Every row gives one point. Each copy is the shape, with its points in the same order, turned, moved and blurred by noise. Say if it was mirrored as well.
In the rows, zero is written as 128.

Shape, 9 rows:
[[104  51  64]
 [153 168 165]
 [129  86  53]
 [110  87 103]
 [128  82 199]
 [107 169 163]
 [151 137 106]
 [123 165 165]
 [125  99 135]]
Copy 1 (9 x 3):
[[ 83  59  65]
 [139 165 173]
 [110  94  56]
 [ 92  91 105]
 [109  81 202]
 [ 96 169 170]
 [134 140 111]
 [111 166 172]
 [109 102 136]]
Copy 1 is: only turned
Copy 2 (9 x 3):
[[ 87  67  75]
 [166 175 152]
 [120  89  56]
 [101 107 113]
 [119 112 201]
 [116 195 151]
 [151 140 104]
 [127 188 159]
 [119 115 133]]
Copy 2 is: only turned
Copy 3:
[[103  71  57]
 [168 168 163]
 [122 106  47]
 [115  94 100]
 [157  78 189]
 [122 166 172]
 [156 152 103]
 [139 165 171]
 [139 106 125]]
Copy 3 is: only turned
Copy 4, 9 rows:
[[ 56  97 172]
 [198 144 108]
 [ 74 139 171]
 [101 102 146]
 [186  52 135]
 [173 126  74]
 [140 154 142]
 [183 126  90]
 [138  98 141]]
Copy 4 is: mirrored

Shape, 9 rows:
[[165 177 146]
 [ 82 112 168]
 [191  71 158]
 [124 106 160]
 [195  91 125]
 [ 95 181  87]
 [ 80 122 117]
 [177 114  96]
 [145  81 165]]
Copy 1, 9 rows:
[[185 195 125]
 [ 94 149 158]
 [197  96 176]
 [133 136 157]
 [206 102 138]
 [123 182  60]
 [ 97 140 107]
 [192 115 102]
 [151 115 175]]
Copy 1 is: only turned
Copy 2 (9 x 3):
[[163 175 125]
 [ 96 127 157]
 [199  78 146]
 [137 121 156]
 [196  92 100]
 [ 90 181  82]
 [ 75 134 112]
 [160 120  70]
 [158  92 145]]
Copy 2 is: only turned

Shape, 8 rows:
[[184 198  73 125]
 [145 182 108 182]
 [105  94 137  48]
 [ 89  63  95 145]
 [155  86 107 136]
 [179 149 119 155]
 [ 87 123 164 137]
 [109 109 122 111]]
Copy 1 (8 x 4):
[[162 180  46 131]
 [136 168 101 187]
 [119  90 151  46]
 [179 104 197 127]
 [177  88 128 133]
 [145 121  81 162]
 [ 95 113 170 137]
 [137 115 151 107]]
Copy 1 is: mirrored
Copy 2, 8 rows:
[[226 197  79 131]
 [175 184  95 179]
 [118 106 148  62]
 [127  64  93 153]
 [173 104 132 132]
 [194 167 131 172]
 [ 93 139 131 154]
 [136 111 124 127]]
Copy 2 is: only turned
Copy 3:
[[144 225 124 138]
 [139 173 165 200]
 [ 76  92 132  66]
 [115  61 110 154]
 [157 106 132 123]
 [170 161 157 148]
 [ 86  95 184 144]
 [103 102 141 120]]
Copy 3 is: only turned
Copy 4:
[[180 216  58 157]
 [163 176 105 211]
 [ 87 133 114  61]
 [108  63  94 143]
 [163 105 108 128]
 [188 163 112 163]
 [ 95 133 158 156]
 [108 130 112 125]]
Copy 4 is: only turned

Shape (11 x 6):
[[156 114  88 130 113 117]
 [ 83 165 178 142 170 106]
 [149 115  78 150 135  72]
 [117 123  71 122 121 116]
 [103 136 205 122 144 144]
 [144  66 145 200 119 174]
 [157 119 138 207  74 184]
 [150  79  92 197 100  82]
 [ 99 157 179 138 221 136]
 [148 196 176  99 175 135]
 [108 186 136 132 159 141]]
Copy 1:
[[166 103 100 128 105 130]
 [ 89 165 158 131 173 104]
 [178 119  79 143 122  89]
 [142 112  73 110 118 128]
 [ 90 126 198 117 152 126]
 [118  35 149 192 127 136]
 [108  72 142 208  77 163]
 [159  74  88 182  97  72]
 [106 156 172 134 221 134]
 [140 189 186 117 159 160]
 [106 169 132 132 154 156]]
Copy 1 is: only turned
Copy 2, 11 rows:
[[147 122  83 134 122  99]
 [115 105 205 159 122 158]
 [150  76  86 157 112 110]
 [112 107  75 129 123 124]
 [120 135 211 138 148 111]
 [125 152 120 204 164  48]
 [141 203 120 198 118  50]
 [136  88  80 196 109  57]
 [127 105 205 187 176 176]
 [179 145 196 124 139 178]
 [125 142 162 159 128 181]]
Copy 2 is: mirrored
Copy 3 (11 x 6):
[[138 107 101 129 152 117]
 [ 89 190 155 169 121 107]
 [135  92 103 163 182  90]
 [111 114  80 118 143  99]
 [117 180 178 156  87 136]
 [142  70 132 183  87 193]
 [123  88 126 162 138 232]
 [121  43 105 167 167 111]
 [121 206 132 212  92 107]
 [143 221 159 149 142 117]
 [102 199 113 145 138 130]]
Copy 3 is: mirrored

Shape:
[[160 154 113 212  70 109 141 156]
 [131 130 179 123  83 161 174 142]
 [163 124  99 129 116 198 185 126]
 [175 108 166 141 166  74 106 103]
 [126  71 167 168 134  91  43  84]
 [189  74 139 113 131  83  84 130]
 [132 130 157  94 104 166 143  94]
 [115 140 145 112  83 153 182  62]
 [106 102 139 108 125 148 202 156]
 [ 97 160 153 116 125 148 142 150]
 [129 154  46 178  63 104 154 225]]
Copy 1:
[[ 73 182 103 157 166 111 176  76]
 [101 134 178 129 133 165 190 136]
 [146 141  95 120 145 197 215 126]
 [179 108 161 146 195 112 114  77]
 [140  91 149 189 159 140  55  67]
 [151  74 127 103 189 122 103  80]
 [152 129 166 117 115 184 155 129]
 [157 148 164 136  71 163 186 115]
 [131  96 140 141 136 146 207 171]
 [126 157 157 139 146 152 148 177]
 [ 45 173  37 124 161  83 182 149]]
Copy 1 is: mirrored
Copy 2, 11 rows:
[[149 163  89 165  73  78 145 133]
 [131 128 164  95  84 142 185 126]
 [155 114  73  75 116 168 191 116]
 [147 108 157 124 156  64 104  91]
 [ 72  89 149 123 131  40  96  70]
 [144  88 136  73 139  42 109 114]
 [131 106 149  69 110 173 145  97]
 [143  91 136 120  81 199 137  99]
 [124  91 136  86 132 168 198 173]
 [ 98 158 151  96 127 158 159 142]
 [130 173  55 126  68  90 151 224]]
Copy 2 is: mirrored
Copy 3:
[[149 143 119 214 109 100 166 152]
 [149 146 192 138  67 152 161 116]
 [182 162 129 150  90 210 144 105]
 [172 102 174 152 153  87  83  68]
 [103  34 166 183 137 102  93  59]
 [191  50 146 141 130 107  88 101]
 [144 120 177 108 101 177 157  75]
 [135 150 159 118  83 152 185  48]
 [148 171 154 111  54 164 105 117]
 [113 148 177 113 113 149 134 129]
 [138 158  59 169  92 112 147 219]]
Copy 3 is: mirrored

Shape, 15 rows:
[[188  59 111 177  91 128 147 175  88]
 [108 196  92  70 132 100 122 107 145]
 [112 198 146 104 116 136  91 155 167]
 [120  89 120 160 138 151  90 147  94]
 [137 168 127  60 142 108 116 185 168]
 [122  74 131 139 122 136 118 126  84]
 [132 163 118 120 208 163 109  64 157]
 [107 168 116 109 183 139 108  45 233]
 [107 100 165  48 143 105 120 128 184]
 [ 81  72 112 152 156 181 170 114 121]
 [123  61 108 154  65 180 146 124  94]
 [122  32 175 124 115 100 135 115  65]
 [120 181 141 103 168  87 135 154 149]
 [185 187 161  53 170 140 117 150 107]
 [140 151 190 116 128 121 152 129 117]]
Copy 1:
[[135  67  94  96 118 185 172 138  36]
 [142 191  86 108  86  60  82 130 141]
 [135 185 135 100 147 111  61 134 145]
 [110  74 105 152 128 151  93 128  92]
 [172 167 128  88 129  99  86 189 125]
 [131  73 122 158  89 136 118 128  84]
 [178 138  83 174 136  88  92  80 180]
 [169 149  85 115 131  63  77  71 223]
 [190 102 145 110  96  73  91 165 162]
 [128  81  98 185  85 153 149 124 161]
 [105  68 113 118  50 194 142 112  94]
 [157  35 176 170  71 115 145 141  57]
 [150 170 130 128 158  76 118 159 134]
 [225 214 124 144 128 125  70 149  93]
 [165 162 178 131 114 123 134 124 104]]
Copy 1 is: mirrored
Copy 2 (15 x 9):
[[169  59 116 197 128 160 114 189  90]
 [117 159  77  98  93  62 148 123 141]
 [111 167 141 110  82 108 121 157 173]
 [103 114 119 167 142 168  89 152  98]
 [122 149 124  83 130  82 142 198 180]
 [111  83 118 143 133 160 115 138  78]
 [117 175  93  99 159 143 118  67 164]
 [ 89 151  77  99 127 125 140  53 224]
 [ 76  82 126  65 140 108 152 147 161]
 [ 99 108  94 160 162 219 180 125 111]
 [127  66 100 163  89 193 140 160  79]
 [ 98  29 161 153 150 141 123 130  49]
 [111 153 123 126 154  57 160 150 157]
 [176 156 175  63 158  93 123 159 142]
 [143 127 184 134 130 116 158 126 121]]
Copy 2 is: only turned
Copy 3 (15 x 9):
[[173  56 163 174  99 139 127 179  95]
 [109 178 124  78 211 125 137 112 112]
 [109 195 175 105 165 135 112 143 151]
 [126 116 133 163 109 177  86 136  92]
 [135 191 113  76 169 122 107 167 166]
 [143 109 147 138  84 166 113 123  81]
 [148 193 114 148 192 214 145  76 112]
 [102 188 123 130 222 211 160  44 176]
 [133 153 112  58 124 160 127 105 191]
 [ 97 104 102 140 102 221 168 135  85]
 [123  60 188 130 103 194 141 142  73]
 [167  89 128 118  33 145 123  94  93]
 [128 201 108 108 163 109 141 140 150]
 [211 230 134  85 168 138 116 152 107]
 [153 192 154 120 111 130 160 128 121]]
Copy 3 is: mirrored
Copy 4 (15 x 9):
[[138  80 180 141  87 151  63 178  88]
 [117 186  83  65 126 123 150  87 133]
 [144 194 109 106 103 183 176 132 144]
 [158  85 115 165 137 184 112 140 104]
 [170 182 120  57 139 145 157 162 150]
 [146  67 136 131 118 168 131 132  83]
 [129 157 123 127 194 184 140  53 165]
 [111 159 117 116 177 155 180  38 226]
 [167 105 140  49 138 142 211 112 159]
 [ 81  55 129 135 181 185 143 132 122]
 [ 87  49 144 134  78 203 107 149 104]
 [156  35 171 124 114 146 151 116  48]
 [148 190 129  94 165 119 168 131 129]
 [180 200 152  49 159 187 126 115 101]
 [141 157 186 110 127 159 163 124  86]]
Copy 4 is: mirrored

Shape, 15 rows:
[[157 163 115  87  81 136 146 117 142 133 136]
 [101  89 160  92 212 100  88 127 109 140 111]
 [111 130 115 147  48 158 143 161 143 135 130]
 [108 129  74 122 158 178 154 101 202 191 205]
 [120 123 140  85  72 192 157 143 159 131 129]
 [132  63 164 135 187  75 115 120 157 104 133]
 [116 110 133 125 208  85  77 126 144  84 114]
 [113 103 128 121  76 137 150  63 125 147 134]
 [142  60 133 111 171 102  92 133  76 100 165]
 [100 126  13  89 141 122 156 137 210 186 147]
 [165 145  94 145 109 185 181 145 129 133  71]
 [138 131 128 143  81 157 116 137 130 178 104]
 [164  53 140 103 148 126  69 111 147 120 115]
 [167 150 141 126  84 144 147 140 153 184 151]
 [122  32 158  91 191  69 129 124 126 131 143]]
Copy 1 (15 x 11):
[[146 107 122  70  99 160 157 123 133 101 134]
 [116 158 118 132 209 120  60  95  93 144 116]
 [118  56 104 108  61 167 112 134 150 138 137]
 [135 108  78  97 180 177 176 104 226 188 148]
 [135  93  86  63  74 171 109  82 154 136 122]
 [142 139 161 168 176  92  74  86 152 133 105]
 [121 164 120 168 191 104  72 120 142  94 112]
 [113  73 136 122 117 170 158  64 118 129 138]
 [182  93 110 158 195 106  75  98  97 115 127]
 [ 79  83  82  60 182 121 182 151 212 157 105]
 [138  98  98 106  82 203 140 149 132 130  48]
 [114  77 138  98 110 201 104 137 127 141 125]
 [145  97 151 117 188 147  59  77 145  89 104]
 [160  97 150  75 102 185 133 140 153 155 147]
 [150 118 151 135 202  70  80  66 117 159 102]]
Copy 1 is: mirrored
Copy 2:
[[147 138 130  84 122 160 129 127 165 103 138]
 [ 74  63 147 118 223 123  94 107  93 168 154]
 [119 159 144 129  90 193  98 175 145 138 127]
 [161 130 180 164 187 225 168 130 172 137 217]
 [ 98 129 152  89 116 220 136 154 143 105 129]
 [ 97  39 167 161 174 122  64 112 107 121 168]
 [109  79 144 155 229 111  62 125  98 118 142]
 [127 119 130 123 105 203 106  72 140 146 148]
 [ 88  60  80 148 167 120  99 128  84 140 184]
 [222 138 195 106 189 208 117 164 132 150 207]
 [169 113 149 129 118 181 156 162 125 138  64]
 [122 123 134 120 122 179 110 151 171 177 110]
 [103  26 106 122 177 169  68 132 137 131 147]
 [127 118 154 112 106 160 143 148 199 145 150]
 [ 89  24 159 123 169 126  84 105  78 151 205]]
Copy 2 is: mirrored
Copy 3 (15 x 11):
[[119 106 102  86 115 126 157 117 159 109 100]
 [213 134 183  88 196 111 108 128 106 172 132]
 [129 142 130 134  91 169 130 103 166  82 105]
 [134  76  96 124 183 198 115  96 236 183 117]
 [151 114 139  98 108 182 171  86 174  75 101]
 [217 103 173 143 171  73  97 118 139 147 151]
 [195 123 154 105 216  72  69 127 136 125 135]
 [155 119 106 127 111 130 152  48 145 150  95]
 [190  82 141 105 165 119  87 109  73 150 168]
 [178 138  49  84 162 182 106 144 249 157 124]
 [139 138  88 147 156 162 196 147 141  75  87]
 [142 139 130 130 108 166 144 133 139 123  65]
 [227  83 138 117 150 118  83 117 111 133  88]
 [114  91 135 124  98 153 154 141 173 134  92]
 [249  97 167 114 154  98 117 116 130 179 168]]
Copy 3 is: mirrored

Shape (16 x 12):
[[ 81 133  81 119  88 196 110 106  78 105 103  81]
 [ 80  85 114 100 129 153  67 185 183 130 126 189]
 [113  80 153 152  79 186  99 164 138 123 195 132]
 [ 65 101 186 165  46 113  88  98 114 145  90 198]
 [ 74 133  73  88 132  82 147  94 138 137 134 166]
 [145 114 124  83 131 180 122 132  76 102 103 120]
 [103 111 169 103 122  90 173 191  90 115 169 138]
 [176 146  78 155 170 116  86 118 177 134 133 165]
 [133 142  95  99  59 124 166 186 141 139 141 154]
 [154 122 129 158 170 184  87  89 170 172 142 123]
 [163 183 136  57 152  85  80 114 140 109 179 149]
 [100  65 129  72  69  75 103 189 163 138  92  83]
 [146 158  87  77  54 134 169  89  67 182  81 164]
 [112  96  83 103  77 191 108  77  78  94 135 190]
 [163 169 133 141 168 147 175 126 109  89 101 113]
 [161 158  92 130 146  83 160 196  89 151 105 182]]
Copy 1, 16 rows:
[[115  55  89 104 124 178 155  77 103 119  96  97]
 [ 51 118 108 123  80 155  92 198 177 144 141 148]
 [ 75 111 135 124  45 165 119 121 147  81 208 121]
 [ 72 120 135 205  74 154  82  85  84 174 146 169]
 [ 79 137 108 101 132  83 184 142  99 180 114 166]
 [149  44 157  97 107 155 138 132 114 122 115 119]
 [ 79 105 192 131 124 111 148 182  80 126 194  79]
 [165 125  90 167  63  79 155 182 189 133 111 163]
 [114 124  86 128 138 136 129 195  85 119 192 129]
 [176 149 133 145  71 141 159 113 224 120 123 142]
 [160 160 147  76  43  97 162 208  99 161 109 113]
 [ 73 115 108 101 146 117  36 161 123 179 165  68]
 [175 104 110 130 175 164 156 129  49 174 155 189]
 [100  53 107 108  69 160 158  87  81 128 137 196]
 [174  87 158 166 137  97 162 141 114  69  91 108]
 [143  74 125 196 149 105 176 233 103 150 153 128]]
Copy 1 is: mirrored
Copy 2:
[[ 97 162  82  94 108 184  59 170  96 107 148 120]
 [101 114 132  95 129 100 164 207 151 193 137 168]
 [136 108 137 144 114 113 159 207 140  74 176 134]
 [ 88  80 150 164  54  78  57 137 151 134 123 194]
 [ 61 146  83  78  94 129 147  70 155 158 127 164]
 [132 138 115  99 154 170 106 153  85 111 104 150]
 [ 77 119 130 137 117  85 182 113  51  92 125 143]
 [153 187  91 148 152 133 162 105 187 174 129 164]
 [121 175 102 110  47 109 184 151 103 114  96 162]
 [165 141 149 149 144 176 133 130 200 146 158 105]
 [135 205 153  72 168  89 149  75 130 125 138 180]
 [135 102  93  70  85  25 141 172  87 166 106  95]
 [141 163 102  90  36 177  88  73  96 115  69 198]
 [114 116  81  81 107 186  87 171 140  90 125 218]
 [ 99 182 117 159 171 166 129 102 107 107  75 116]
 [125 171  83 170 108 130 179  99  66 178  78 184]]
Copy 2 is: only turned

Shape, 15 rows:
[[144  81 191 179 128 122 172  70  89 166 154  89]
 [124  76  93 156 131 102 177 145 111  96 104 139]
 [134  99 139  60 148 127 120  70  98 153  87 103]
 [171 157 147 149  87 221  89  95 159 144  61 196]
 [105 151 208 158 167 139  50 156 162 165  89 127]
 [171 167 105 119  44 127 144 112 146 123 163 146]
 [123 104 192  92  74 133  65  94 145 133  97 152]
 [140 152 135 150 109  87  99 179 144 173  73  74]
 [171  81 181 224  64 231 130 132  82 124 153 107]
 [141 168 123 128 168 148 195 191 122  81  74 142]
 [106 111 172  97 128 136 154  68 114 122  87  76]
 [120 139 151 173 101 134 111 121 105 104  89  86]
 [168 102 122 142 175 103  97 120 116  81 158 203]
 [172  99 102 105 169  73 118 121 191 133 123  76]
 [ 51 132 139 135 108 119 115 104 114 174 148 124]]
Copy 1:
[[117 162 125 178 137 119 188  86 127 192  80  93]
 [128 104  79 177 123  85 167 176 138 119 133 143]
 [112  97 164 125  84 130 116  95 167 117  92 122]
 [165 180 175 152  78 230 123 158  99 125 179 179]
 [167 161 103 124 124 172  50  97  55 137 145  97]
 [146 179 122  88  58 123 194 160 152 168 185 147]
 [165 138 163 141  19 141 101 116  92 153 129 119]
 [156 174  48  85 109 133  83 146 120 138  97 137]
 [171 162  99 184 105 231 242 153  80 189 105  93]
 [155  94 121 102 190 122 142 211 115 104 158 143]
 [143  92 157 121 109 119 149  85 122 150  78 143]
 [178 144  92 120 108 142 164 119  87 116  96 139]
 [157 140 123 194 104 102 149 141 145  87 212  67]
 [167 114  72 124 114  95  91 103 214 150 148 122]
 [ 76 138  96 118  78 114 145  82  72 150 141 131]]
Copy 1 is: mirrored
Copy 2 (15 x 12):
[[168 100 106 169 219 176 118  73  57 137 150 165]
 [125 120 124 164 174 146 147 189  96 112 133  92]
 [172 123 109 115 143 112 110  94  89  56  90 148]
 [142 105 159 166  54 138 144 106 193 107 149 236]
 [ 51  58  81 102 129 113  90  82 158 110 169 190]
 [166 132 167 168  96 108 142  92 129 189 150 110]
 [136  66 149 120  95  84  96 104  84 111 140 194]
 [ 68  55 114 132 132 128 123  65 146 119  94  87]
 [157  59 136 165 120 221 209  90  80 146 220 187]
 [101 145 156 109 176 155 169 158 201 102 153 102]
 [141 133 165 102 168 149 103  92  75  83 125 144]
 [ 99  89 158 148 136 159 124  83 100  83 163 124]
 [165 112  86 173 140  88 105 188 148 113 202 130]
 [154  95  79 122 152 143  42 121 136 137  97  78]
 [ 74 153 104 143 133 108 119  83  63 138 141 161]]
Copy 2 is: mirrored
Copy 3 (15 x 12):
[[167 155 153 237  85  98  83 143 145 154 162  88]
 [164 118  91 105 144 116 111 168 130 111 137  68]
 [165 136 123 155 139 117  48  56  76 170 103 101]
 [193 144 122 150 184 130  75  93 203 101  62 223]
 [100 127 194 171 133 156  84 135  98  88  54 199]
 [171 166 122 101 110 158 132  82 198 162 159 160]
 [132 102 133 166 103 143  71  48 171 125  66 153]
 [138 179 170 129 123 205 125 136 100 127  65 122]
 [225 133 119 238 113 165  78 180 208  60 157 155]
 [189 132 168  76 189  96 124 141 105  64 139 101]
 [149 137 152 193 149 116  81  52 119 118 129  71]
 [143 172 126 169 133 170  99 109 134  76 128 112]
 [132 118  94  87 104  65  45 172 130 126 149 168]
 [107 127 164  96 142 168  46 135 105 190 139  98]
 [115 131 110 197 127 126 162 104 105 145 110 150]]
Copy 3 is: only turned
Copy 4:
[[ 97  61 183 155 192 166 153 123 103 149  77 142]
 [103 125  90 170 110 147 152  99 117 183 142 197]
 [135 150  94 100 203 128 120 137  93 116 111 137]
 [209 118  93 144  64 194  96 114  84 101  80  79]
 [135 200 151 112  85 138 157 120  85 143  13 109]
 [176  83 139 133  98 118 152  87 163  82 151 128]
 [182 127 109  94 125 130 117  97 107  71  38 168]
 [120 145 108 142  97  78 206 148 124 137  73 100]
 [137  10 181 130  86 154 142  80  32 167 105 119]
 [145 175  88 147  87 184 214 102 104 187 161 152]
 [111 128  87  83 198 164 165  92 101 123  90 142]
 [ 98 113 111 132 109 133 172  86  62 106  85 124]
 [154 177 175 205 115 138 100  96 103 129 137 191]
 [139 180 119 179 172  57 156  82 151 162 105 124]
 [ 72 114 140  72 118 133 116 114 159 112  77 153]]
Copy 4 is: mirrored
